Each row of a before or after table is a point. The points were changed in one or more steps. Then noise was added and the rows were shuffled. The steps act on columns, c1 being the first. Write out the steps. A step turns or swaps two columns, mirrors them in a line or flattens them onto one, adds a multiple of one to another, or multiplies or shifts one. Angles are multiples of 10 degrees, from the lower column toward the higher: turns from -170 to 170, lines from 10 to 170 but not 90. Use the fewest steps. Two steps may share a column if one is a turn and the other turns, adds or multiplies; they go together, in the order done. Otherwise the lowest column goes first.

Before, 9 rows:
.33  .10
-.49  .26
.24  -.01
.33  .38
-.23  .60
.28  -.09
.13  .13
.29  .61
.34  .42
After:
.55  .33
.65  -.19
.17  -.29
.15  -.10
-.06  -.29
.49  -.27
.18  .54
.03  -.24
.42  -.28
Steps: turn c1 and c2 by -80 degrees

Before (8 x 4):
-.33  .17  .15  .37
.19  -.08  .13  .50
.28  -.37  .39  -.42
.24  .39  .07  .09
-.50  -.05  -.50  .21
-.49  -.18  -.27  .37
-.52  -.27  -.27  .05
.30  -.02  .28  -.24
After, 8 rows:
.29  -.37  -.15  -.43
-.35  .17  .40  .37
-.52  -.03  -.57  .19
-.49  -.17  -.56  .35
.20  -.06  .00  .49
-.52  -.28  -.68  .08
.25  .37  .64  .09
.30  -.03  .27  -.26
Steps: add 1.5 times c2 to c3

Before:
.22  -.03  .51  .02  .26  .05  -.25  -.22  -.30
-.46  .36  .08  .54  .03  .16  .72  -.11  -.28
-.15  .06  -.01  -.57  .18  -.24  -.04  -.15  -.25
.26  -.27  .06  -.12  -.25  -.16  .00  -.22  -.40
.44  -.07  .30  -.43  -.23  .16  -.10  -.15  .00
-.71  .58  .39  -.15  -.17  .14  -.60  .94  -.25
-.01  -.15  .17  -.40  .02  -.18  -.19  -.06  .24
-.72  .14  .22  .30  -.25  .57  -.50  .09  -.28
-.36  .39  .34  -.10  -.57  -.28  -.62  .15  .05
-.43  .43  .01  .04  -.37  .10  -.61  .64  .01
.16  -.14  .37  -.18  -.16  .01  -.16  -.19  .03
.21  .18  -.17  -.22  .28  -.15  -.21  -.16  -.07
.11  -.32  .13  -.13  -.10  -.38  -.13  .12  .09
After, 13 rows:
-.73  .14  .23  .30  .51  .57  .23  .10  -.29
-.47  .37  .09  .55  -.50  .17  -.54  -.12  -.28
.17  -.16  .37  -.18  .24  .02  .02  -.18  .03
.28  -.25  .05  -.14  .21  -.15  -.17  -.22  -.40
-.71  .57  .37  -.15  .51  .13  .36  .94  -.25
-.35  .40  .35  -.09  .83  -.27  .10  .15  .05
.21  .19  -.17  -.22  -.09  -.15  .34  -.14  -.08
-.15  .08  -.01  -.58  -.11  -.23  .14  -.15  -.26
.10  -.31  .13  -.12  .16  -.38  .04  .13  .07
-.41  .43  .01  .04  .68  .10  .23  .65  .01
.22  -.05  .52  .03  -.04  .05  .35  -.23  -.30
.44  -.06  .29  -.43  .25  .16  -.07  -.14  -.02
.00  -.15  .18  -.41  .09  -.18  .16  -.04  .25
Steps: turn c5 and c7 by 140 degrees

Before (13 x 12):
.02  -.24  .78  .85  .27  .39  -.58  -.13  -.94  -.49  -.42  .74
-.22  -.29  -.15  -.23  -.67  -.33  -.25  -.11  -.37  -.04  -.12  -.48
-.02  -.29  -.06  -.52  .10  .92  -.05  -.05  -.22  -.29  .18  -.53
-.13  -.39  -.40  .50  -.03  -.11  .08  .11  -.40  .62  .68  -.28
-.20  -.63  -.21  .06  -.28  -.37  .03  -.04  .04  -.24  -.32  .31
.09  -.55  -.36  -.26  -.51  -.08  .01  -.65  -.24  .01  .48  -.06
.26  .01  -.03  .47  -.30  -.19  -.25  .24  .03  -.73  -.16  -.02
-.04  -.07  .27  -.05  -.51  .06  .25  .14  -.05  -.09  .29  -.16
-.08  .10  .12  -.41  .19  .06  -.18  -.22  .30  -.21  .36  -.21
.04  .10  -.24  .23  .12  .60  -.04  -.30  .35  .26  .07  -.11
.29  -.50  -.11  -.55  -.05  .62  -.42  -.02  -.12  .25  .04  .06
.47  .11  .34  -.27  .41  .19  .49  -.24  .16  .14  .28  -.59
-.15  -.12  -.75  .05  -.14  .00  -.14  -.06  -.57  .28  -.01  .50
After (13 x 12):
-.14  -.15  -.53  .05  -.12  -.02  -.12  -.08  -.57  .30  -.03  .52
-.26  -.61  -.16  .07  -.27  -.39  .06  -.06  .01  -.20  -.30  .30
.34  -.53  -.09  -.58  -.07  .63  -.42  -.01  -.12  .27  .02  .02
.03  -.25  .54  .84  .25  .38  -.58  -.17  -.94  -.46  -.42  .73
.04  .11  -.18  .23  .12  .60  -.03  -.30  .34  .21  .09  -.08
.46  .11  .27  -.25  .42  .19  .47  -.20  .18  .15  .32  -.57
-.02  -.25  -.04  -.53  .12  .92  -.03  -.04  -.23  -.29  .16  -.56
-.23  -.28  -.15  -.20  -.67  -.35  -.23  -.11  -.35  -.06  -.15  -.47
-.03  -.07  .20  -.07  -.49  .04  .27  .15  -.08  -.04  .27  -.17
-.06  .11  .10  -.43  .18  .09  -.18  -.21  .31  -.21  .37  -.21
.06  -.54  -.28  -.32  -.47  -.06  .03  -.65  -.26  .04  .43  -.07
.22  .00  -.04  .43  -.33  -.23  -.25  .23  .04  -.72  -.15  .01
-.08  -.35  -.30  .54  -.04  -.12  .08  .13  -.42  .65  .69  -.29
Steps: multiply c3 by 0.7

Before (14 x 18):
-.04  -.12  -.28  .06  -.21  .07  .06  -.21  .15  .15  .04  .05  .13  .02  .06  -.14  -.02  .09
.32  .11  .05  .04  .12  .04  .04  -.06  .11  .15  .20  -.14  -.04  -.08  .16  .21  .02  -.04
-.16  -.05  .00  .10  -.38  -.05  -.09  -.07  -.04  .09  -.09  -.11  -.05  .07  .07  .19  .00  .07
.05  -.01  -.08  -.07  -.02  .06  .00  -.07  .10  .11  -.01  .03  -.03  .22  .10  .23  .27  -.24
-.21  .04  .09  .05  -.08  -.02  .05  .27  -.04  .04  .21  .10  -.01  .07  .01  -.55  -.03  .00
-.16  -.07  -.05  -.13  -.27  .10  -.08  .08  .02  -.25  .04  .07  -.04  .04  .44  -.10  .00  -.09
.13  .07  .03  .01  .07  -.27  -.05  -.16  .06  -.11  -.44  .14  .16  -.03  -.01  -.33  -.05  .00
-.24  .07  .07  -.12  .09  .09  -.01  -.02  .03  -.21  .11  .11  -.02  -.07  -.05  .10  -.03  .10
-.13  -.13  -.08  -.20  .11  -.22  -.05  .12  -.02  -.01  .21  .14  .04  -.04  .01  .11  -.04  -.02
-.17  .12  -.48  .05  -.08  -.11  -.06  -.26  -.05  .06  .17  .09  -.01  -.07  .25  -.05  .15  .18
-.16  .10  .06  .09  .12  -.03  -.10  .00  -.04  .13  .15  -.04  .36  .03  -.03  .09  -.05  .06
-.26  -.01  .04  .13  .08  -.08  .06  -.25  .07  .14  .18  -.08  -.02  -.02  .07  .11  -.09  -.23
-.07  -.19  .04  .08  -.09  .04  -.04  -.24  -.06  -.01  .20  .13  .01  -.14  -.03  .17  .18  -.35
-.26  .12  -.01  -.03  -.08  .04  -.01  .94  .21  .02  .04  .15  .08  -.09  .16  -.09  .00  .10
After (14 x 18):
-.15  .10  -.07  .11  -.02  -.03  .13  -.01  -.04  .14  .15  -.04  -.36  -.03  .03  .11  .13  .06
-.11  .12  -.44  .05  -.09  -.09  .14  -.27  -.04  .05  .18  .09  .19  .24  -.08  -.02  -.14  .20
.14  .11  .07  .03  -.08  .03  -.28  -.06  .10  .16  .20  -.14  .03  .15  -.08  .23  .09  -.05
-.13  -.06  .03  .09  .20  -.04  .12  -.07  -.05  .09  -.08  -.11  .04  .06  .07  .17  -.32  .07
-.13  -.07  -.04  -.13  .13  .10  .12  .08  .03  -.25  .04  .06  .05  .44  .04  -.13  -.23  -.09
-.10  .12  -.03  -.04  .04  .04  .24  .94  .20  .01  .03  .15  -.07  .17  -.09  -.06  -.07  .11
-.02  .03  .08  .05  .06  -.02  .22  .26  -.03  .03  .20  .10  -.02  .00  .07  -.54  -.06  .00
-.09  .07  .08  -.13  -.01  .09  .22  -.02  .04  -.21  .11  .11  .00  -.06  -.07  .12  .09  .09
.04  -.12  -.30  .07  .12  .07  .05  -.21  .16  .17  .05  .05  -.02  .07  .02  -.18  -.18  .09
-.08  -.14  -.10  -.19  -.02  -.22  .10  .12  -.02  .00  .21  .15  -.02  .02  -.03  .07  .13  -.01
.02  -.02  -.07  -.07  -.21  .05  -.03  -.07  .08  .11  -.01  .03  .05  .09  .21  .21  -.15  -.24
-.06  -.19  .04  .08  -.11  .04  .05  -.23  -.05  -.02  .18  .14  -.03  -.04  -.14  .12  -.17  -.35
-.03  -.02  .04  .13  .05  -.10  .27  -.26  .06  .14  .18  -.08  .01  .07  -.03  .10  .12  -.23
-.01  .07  -.01  .00  .01  -.28  -.15  -.16  .06  -.12  -.44  .15  -.15  .00  -.03  -.31  .09  .00
Steps: turn c1 and c7 by -70 degrees; add 0.3 times c2 to c16; mirror c3 and c13 in the line at 170 degrees; turn c5 and c17 by 120 degrees; swap c14 and c15
